Every row gives one point. To make a cloud, some directions were put in groups of two or more. Within a group, all points are equally far from the middle, so they leave a hole (a ring in 2 directions, a hollow ball in 3). The other directions are filled evenly. Then the cloud was stretched, turned, moved and blurred a little. Count the holes, and give their numbers of directions, smallest first.

Cloud (22 x 3):
[[ 0.38 -0.10 -0.06]
 [-0.19  0.49  0.01]
 [-0.49  0.04  0.06]
 [-0.48 -0.03  0.09]
 [ 0.30  0.37  0.01]
 [-0.46 -0.17 -0.11]
 [-0.11  0.04 -0.52]
 [ 0.33 -0.20 -0.08]
 [-0.43  0.12  0.17]
 [ 0.14 -0.38 -0.10]
 [-0.02  0.35  0.29]
 [ 0.13  0.01 -0.47]
 [-0.05 -0.33 -0.34]
 [-0.21 -0.22  0.28]
 [-0.48 -0.08 -0.25]
 [-0.47 -0.17 -0.03]
 [ 0.13 -0.29  0.23]
 [-0.31 -0.37 -0.01]
 [-0.26  0.43 -0.26]
 [ 0.12 -0.40 -0.06]
 [-0.25 -0.06 -0.47]
 [ 0.23 -0.31 -0.13]]
Holes: 1 (3)

Cloud, 32 rows:
[[-0.09  0.34 -0.09  0.31]
 [ 0.40  0.37 -0.18  0.15]
 [ 0.35 -0.62 -0.34  0.28]
 [-0.53  0.27  0.35 -0.14]
 [-0.33 -0.04 -0.34  0.26]
 [-0.08  0.12  0.31  0.03]
 [-0.12  0.18 -0.43  0.21]
 [ 0.18 -0.16  0.00  0.45]
 [-0.21 -0.08 -0.33  0.36]
 [ 0.00 -0.62  0.18 -0.02]
 [ 0.07 -0.12 -0.38  0.00]
 [-0.21  0.24  0.28  0.09]
 [-0.07  0.12 -0.32  0.36]
 [-0.17  0.09 -0.15  0.47]
 [-0.11  0.31 -0.34  0.30]
 [-0.29  0.37  0.28 -0.25]
 [-0.12 -0.28  0.22 -0.13]
 [ 0.27  0.59 -0.03 -0.02]
 [-0.43 -0.01 -0.10 -0.11]
 [-0.04  0.40 -0.09  0.26]
 [ 0.35  0.06 -0.41  0.27]
 [-0.57  0.10  0.29 -0.17]
 [-0.28 -0.29 -0.24  0.20]
 [-0.12  0.02 -0.39  0.28]
 [ 0.37 -0.27 -0.45  0.22]
 [-0.10  0.36 -0.49  0.12]
 [ 0.00  0.55  0.11 -0.04]
 [ 0.06  0.18  0.26 -0.03]
 [-0.11 -0.03  0.04 -0.26]
 [ 0.15 -0.45 -0.08 -0.11]
 [ 0.15 -0.53  0.29 -0.07]
 [-0.24 -0.45  0.22 -0.05]]
Holes: 1 (2)

Cloud:
[[-0.02 -0.06  0.21 -0.04  0.27 -0.59]
 [ 0.09  0.24  0.06 -0.41  0.11 -0.35]
 [ 0.21  0.28 -0.26 -0.04 -0.10  0.24]
 [ 0.15  0.16  0.06  0.18  0.39  0.47]
 [-0.16 -0.13  0.21  0.02  0.09 -0.67]
 [ 0.28 -0.07  0.28  0.05  0.31  0.03]
 [-0.13 -0.22  0.28  0.09  0.38 -0.42]
 [-0.13  0.05 -0.02  0.53 -0.25 -0.07]
 [-0.25 -0.06  0.05  0.02  0.52  0.08]
 [-0.04  0.12 -0.04  0.17 -0.25  0.38]
 [-0.40 -0.69  0.26  0.17  0.07  0.01]
 [ 0.39  0.03  0.11 -0.16  0.00 -0.01]
 [-0.33 -0.42  0.03  0.27  0.04 -0.57]
 [-0.32 -0.20 -0.21  0.12 -0.14  0.45]
 [-0.48 -0.20 -0.21  0.40 -0.23  0.07]
 [-0.11 -0.67  0.18  0.40 -0.06  0.15]
 [-0.57  0.01 -0.05  0.16 -0.01  0.02]
 [-0.31  0.22  0.10  0.06  0.36  0.27]
 [-0.26  0.19  0.25  0.32  0.21  0.22]
 [-0.25 -0.53  0.31  0.14  0.28 -0.41]
 [-0.44 -0.32  0.40  0.18  0.18  0.05]
 [-0.13 -0.32 -0.18 -0.04  0.15  0.51]
 [-0.06 -0.26 -0.10  0.59  0.18  0.01]
 [-0.56 -0.13 -0.05  0.25  0.21  0.23]
 [ 0.22 -0.12  0.37  0.16  0.20 -0.37]
 [-0.63 -0.22  0.02  0.43  0.09 -0.07]
 [ 0.03 -0.32 -0.19  0.32  0.14 -0.25]
 [-0.34 -0.31  0.30  0.22  0.34 -0.21]
 [-0.10 -0.34 -0.01 -0.19  0.44  0.16]
 [-0.31  0.00 -0.34  0.45 -0.05  0.32]
 [-0.23  0.42  0.09  0.19  0.09  0.08]
 [-0.37 -0.57  0.01  0.46  0.22  0.12]
 [-0.05 -0.23 -0.10  0.55 -0.01 -0.21]
 [ 0.12 -0.01  0.22 -0.11  0.42 -0.44]
 [-0.18 -0.35  0.10  0.08  0.26 -0.55]
 [-0.26 -0.40 -0.06  0.13  0.40  0.20]
 [ 0.13 -0.41  0.24  0.46  0.09 -0.13]
 [-0.50 -0.27  0.29 -0.01 -0.13  0.08]
 [ 0.04  0.15 -0.05  0.28 -0.22 -0.07]
 [ 0.12 -0.47  0.11  0.18 -0.04  0.14]
 [-0.09  0.55 -0.13 -0.12  0.32  0.02]
 [ 0.05 -0.29  0.23 -0.33  0.27 -0.40]
 [ 0.10  0.28  0.16 -0.20 -0.02  0.32]
 [-0.54 -0.17  0.08  0.27  0.25  0.13]
 [-0.35 -0.22  0.04 -0.15  0.15  0.31]
 [ 0.38  0.21  0.13 -0.25  0.07 -0.25]
 [-0.13 -0.57 -0.03  0.37  0.13 -0.36]
 [ 0.04 -0.38  0.18  0.61  0.05 -0.24]
 [-0.09 -0.59  0.03  0.07  0.26 -0.32]
 [-0.04 -0.38  0.32 -0.23  0.12 -0.52]
 [-0.27 -0.52  0.02  0.05  0.19  0.25]
 [-0.24 -0.46  0.50  0.13  0.22 -0.32]]
Holes: 2 (2, 3)

Cloud:
[[-0.20  0.05 -0.32 -0.65  0.28  0.24  0.18 -0.22]
 [-0.16  0.09  0.07 -0.37 -0.19  0.08  0.07  0.55]
 [-0.29  0.33  0.27 -0.44  0.08  0.22 -0.08  0.31]
 [ 0.29 -0.26 -0.23  0.14 -0.25  0.19 -0.16  0.10]
 [ 0.46 -0.01  0.14 -0.03 -0.54 -0.02  0.38  0.36]
 [-0.09 -0.13  0.45  0.09  0.06  0.31  0.21  0.22]
 [ 0.43  0.05  0.42 -0.22  0.16  0.04  0.19 -0.13]
 [-0.22  0.09 -0.03 -0.48 -0.01  0.12  0.26 -0.07]
 [ 0.19  0.23  0.32 -0.20  0.07 -0.36 -0.15  0.02]
 [ 0.20 -0.17  0.22 -0.10  0.36  0.09  0.37  0.18]
 [ 0.01  0.13  0.38 -0.54  0.40  0.08  0.06 -0.23]
 [ 0.05 -0.25  0.23  0.08  0.11 -0.42 -0.08  0.45]
 [-0.39 -0.02  0.24 -0.48  0.09 -0.04  0.18  0.15]
 [ 0.32  0.29  0.17 -0.41 -0.03 -0.40  0.29  0.11]
 [ 0.11 -0.11 -0.32 -0.13 -0.39  0.11 -0.02 -0.02]
 [-0.02 -0.17  0.50  0.30  0.15  0.10  0.48  0.01]
 [ 0.38 -0.01  0.25  0.25 -0.27 -0.15  0.03  0.19]
 [ 0.18  0.09  0.12 -0.34 -0.45  0.05  0.28  0.33]
 [ 0.16 -0.12 -0.15  0.03  0.25 -0.31 -0.12  0.03]
 [-0.15  0.18 -0.52 -0.35 -0.20 -0.21 -0.30 -0.11]
 [ 0.61  0.12 -0.04  0.05 -0.05 -0.29  0.45  0.23]
 [ 0.10  0.06  0.12 -0.55 -0.02  0.43  0.14  0.58]
 [ 0.24  0.54 -0.10 -0.53  0.27 -0.05  0.10 -0.05]
 [ 0.11 -0.34  0.42  0.34 -0.28 -0.38 -0.03  0.58]
 [-0.02  0.11 -0.22 -0.13 -0.16 -0.09  0.04  0.04]
 [ 0.42  0.20  0.00  0.01 -0.28 -0.01 -0.38  0.62]
 [-0.01 -0.30 -0.08  0.13 -0.32  0.13 -0.01  0.97]
 [-0.35 -0.50  0.33 -0.05 -0.08  0.38 -0.15 -0.08]
 [ 0.21 -0.14 -0.25 -0.18 -0.73 -0.01 -0.22  0.46]
 [ 0.13 -0.30 -0.04  0.28  0.13  0.04  0.07  0.53]
 [ 0.30  0.36  0.20  0.10 -0.13 -0.35  0.19 -0.33]
 [ 0.32 -0.17  0.50  0.10  0.06  0.13  0.24 -0.13]
 [-0.01 -0.09  0.06 -0.35 -0.35  0.22 -0.19  0.13]
 [ 0.07  0.10 -0.03 -0.31 -0.14 -0.11  0.35 -0.42]
 [-0.63 -0.28 -0.25 -0.25 -0.16  0.53 -0.27  0.05]
 [-0.05 -0.27  0.10  0.34 -0.36 -0.32  0.30  0.20]
 [ 0.16 -0.36 -0.51  0.21 -0.14  0.16  0.04  0.34]
 [ 0.31  0.18 -0.10 -0.24 -0.11 -0.34 -0.21  0.69]
 [-0.08 -0.07  0.20 -0.07  0.17 -0.09  0.47  0.04]
 [-0.11 -0.25  0.17  0.00 -0.33  0.06 -0.02  0.53]
 [-0.10 -0.38 -0.11 -0.19 -0.40  0.37 -0.01  0.49]
 [ 0.14  0.44 -0.36 -0.73 -0.21 -0.23  0.06  0.22]
 [-0.05  0.02 -0.07 -0.36 -0.06  0.40  0.26  0.74]
 [ 0.27  0.36  0.25 -0.30  0.46 -0.09  0.11  0.60]
 [-0.10  0.30  0.22 -0.65 -0.06  0.43  0.03  0.15]
 [ 0.23  0.15 -0.37 -0.46 -0.05  0.34  0.10 -0.21]
 [ 0.31 -0.15 -0.29  0.24 -0.62 -0.06 -0.07  0.02]
 [-0.20  0.09  0.53 -0.19 -0.25  0.15 -0.03  0.29]
 [ 0.12 -0.36  0.31 -0.06  0.24  0.23  0.22  0.22]
 [ 0.22 -0.13  0.27 -0.41 -0.10  0.19  0.17  0.28]
 [ 0.31 -0.16  0.20 -0.13  0.00 -0.16  0.35 -0.05]
 [ 0.06  0.11 -0.05  0.10  0.13 -0.22 -0.11 -0.03]
 [ 0.24 -0.01 -0.02 -0.06  0.43 -0.04  0.08  0.43]
 [-0.03  0.34 -0.11 -0.73  0.18  0.16 -0.15  0.18]
 [ 0.41  0.03  0.24 -0.01  0.08 -0.11  0.09  0.11]
 [ 0.48 -0.08 -0.04  0.03 -0.13 -0.05  0.37  0.22]
 [-0.29 -0.26  0.57  0.11  0.00 -0.11  0.01  0.81]
 [ 0.36  0.12  0.19 -0.20  0.21  0.11  0.12  0.52]
 [ 0.42 -0.39 -0.26  0.44 -0.71 -0.23  0.04 -0.07]
 [ 0.23  0.27 -0.38 -0.48 -0.22  0.02  0.04  0.45]
 [-0.19  0.06 -0.15 -0.34 -0.53  0.35  0.01  0.43]
 [-0.17  0.00  0.13  0.03  0.03 -0.25  0.48  0.04]
 [ 0.02 -0.17 -0.02 -0.06 -0.46  0.01  0.14  0.19]
 [ 0.18  0.07  0.15  0.08 -0.35 -0.36  0.17 -0.11]
 [ 0.21  0.34  0.02 -0.34  0.58  0.02  0.23  0.06]
 [ 0.00 -0.16  0.24  0.29 -0.20 -0.14  0.23  0.61]
 [ 0.07  0.15  0.26 -0.17  0.09  0.05 -0.17  0.55]
 [ 0.44 -0.03  0.34 -0.26 -0.47 -0.12  0.28  0.43]
 [ 0.36  0.37  0.19 -0.48  0.12 -0.33 -0.19  0.61]
 [ 0.50  0.24  0.28 -0.37  0.01  0.12  0.09  0.52]
 [ 0.01 -0.33  0.35  0.10 -0.46  0.24  0.45  0.49]
 [ 0.29 -0.16  0.11  0.28 -0.46 -0.32  0.06  0.32]
 [-0.05 -0.31 -0.04  0.50 -0.37 -0.14  0.19  0.15]
 [ 0.12  0.06 -0.11  0.28  0.00 -0.27  0.06  0.65]
 [-0.04 -0.16 -0.57  0.03  0.03 -0.21 -0.12  0.30]
 [-0.29 -0.33  0.20 -0.13 -0.04  0.13 -0.25 -0.07]
 [ 0.28  0.11 -0.18 -0.38 -0.06 -0.22  0.25  0.48]
 [ 0.24  0.29 -0.21  0.26 -0.43 -0.10 -0.09  0.20]
 [ 0.18 -0.61 -0.21  0.41 -0.06 -0.04  0.37 -0.07]
 [-0.10 -0.03 -0.36 -0.33  0.10  0.22 -0.23 -0.02]
 [-0.06 -0.41  0.05  0.45 -0.42  0.07  0.31 -0.27]
 [ 0.20 -0.01  0.52  0.20 -0.34 -0.33  0.31  0.18]
 [ 0.16  0.49 -0.02 -0.15  0.05  0.13  0.31  0.10]
 [ 0.29  0.01  0.06  0.04 -0.03 -0.08 -0.21 -0.11]]
Holes: 0
